Rows are points. Before rounding, the points of a table are all equally far from one centre. They may lie mostly on one side of it. Write the centre, to within rounding.
(in the rows, 128 means zero)

Points (8 x 2)
[[127 139]
 [174 162]
 [166 175]
 [160 178]
 [153 128]
 [160 130]
 [156 180]
 [127 170]]
Centre: [149 154]

Points (14 x 9)
[[ 88 101 165 168 114 131 110 176 143]
 [106  75 140 142 167 135 183 197 139]
 [ 99  98 161 111 159 116 128 118 119]
 [143  70 171 127 147 119 173 175 162]
 [143 130 148 175 127  98 130 140 124]
 [104 103 141 172 181 136 144 121 165]
 [ 97  61 101 102 140 117 166 113 143]
 [108  68  93 128 106 176 170 177 125]
 [ 95  77 123 170 124 185 135 146 178]
 [142  75 125 127 104 147 207 156 177]
 [109  88 156 107 122 118 144 203 134]
 [112  45 142 186 128 124 140 133 161]
 [127 109 165 112 168 166 155 170 138]
 [ 78  95 163 166 155 106 186 133 155]]
Centre: [113  97 132 142 123 136 158 145 141]

Points (23 x 20)
[[145 168 133 119 115 165  94 172 155 165 123 176 136 154 139  62 117 151
  125  81]
 [139 179 133 127 136 159 123 147 108 133 155 152 154  96 125  68 121 127
  135  26]
 [112 153 104 150 126 157 102 171 130 162 111 145 188 110 123 121 188 164
   81  63]
 [121 150 136 159 144 178 129 186 118 177 165 155 141  95 142 103 194 135
   82  77]
 [131  77 147 152 108 174 155 142 105 100 126 160 144 107 160  89 191 108
  100  94]
 [101 160 139 111 118 188 128 178  98  57 126 143 158 124 117 107 114 173
   84 100]
 [151 142 159 113 140 176 122 161 156 121 112 152 137 163 128  36 164 151
  116 112]
 [ 82 146 117 102 155 190 131 170 162 119 134 179 130  79 147 143 149 114
  102 101]
 [114 113 107 125 110 158  91 167 121 163 217 136 152 101 105 116 117 171
  136 123]
 [132 139  79 131 140 170  91 110 143 128 130 140 172 146 129  43 182 143
  117 105]
 [153 153 104 120 121 194  94 106 119 136  84 128 123 106 165 107 175 158
   94 129]
 [151 111 104 143 121 145 151 197 150 117 134 145 189  75 135 104 142 142
   93  88]
 [172 125  93 157 166 190 115 135 113 104 139 184 118 167 104  96 119 147
   99 103]
 [136 163 107 143 124 208 108 137 133 104 118 163 123 132  98  63 183 114
  112  56]
 [175 156 122 122 152 214 116 170 137 126  81 161 118 123 139  66 137 148
  117  82]
 [131 102  91  83 144 210 111 178 158 112 132 151 142 137 163  78 201 133
  133  71]
 [137 149 106 167 159 164  86 131 142 108 109 192 138 117 111 149 115 142
  116  69]
 [101 139 104 129 179 191 145 149 120 126 127 194 179 153 150 111 102 140
  101  75]
 [132 122  96 125 148 218  80 156 122 135 121 145 121 119  87  96 137 100
  129  71]
 [ 90 166 131 125 107 199 110 171 144 101 185 189  97 128 169 147 173 133
  137  90]
 [157 127 109 158  80 207  87 144 146  76 140 176 127 104 143  87 139 187
  101  72]
 [114 131 130  69 127 183 113 207 146  97  89 140 147 133 118  90 144 145
  135 101]
 [146 125  97 123 122 146 119 154 158 114 185 145 121 117 149  84  96 166
  179  36]]
Centre: [125 131 117 133 126 180 135 145 126 123 144 143 137 125 135 116 152 167
 139  93]
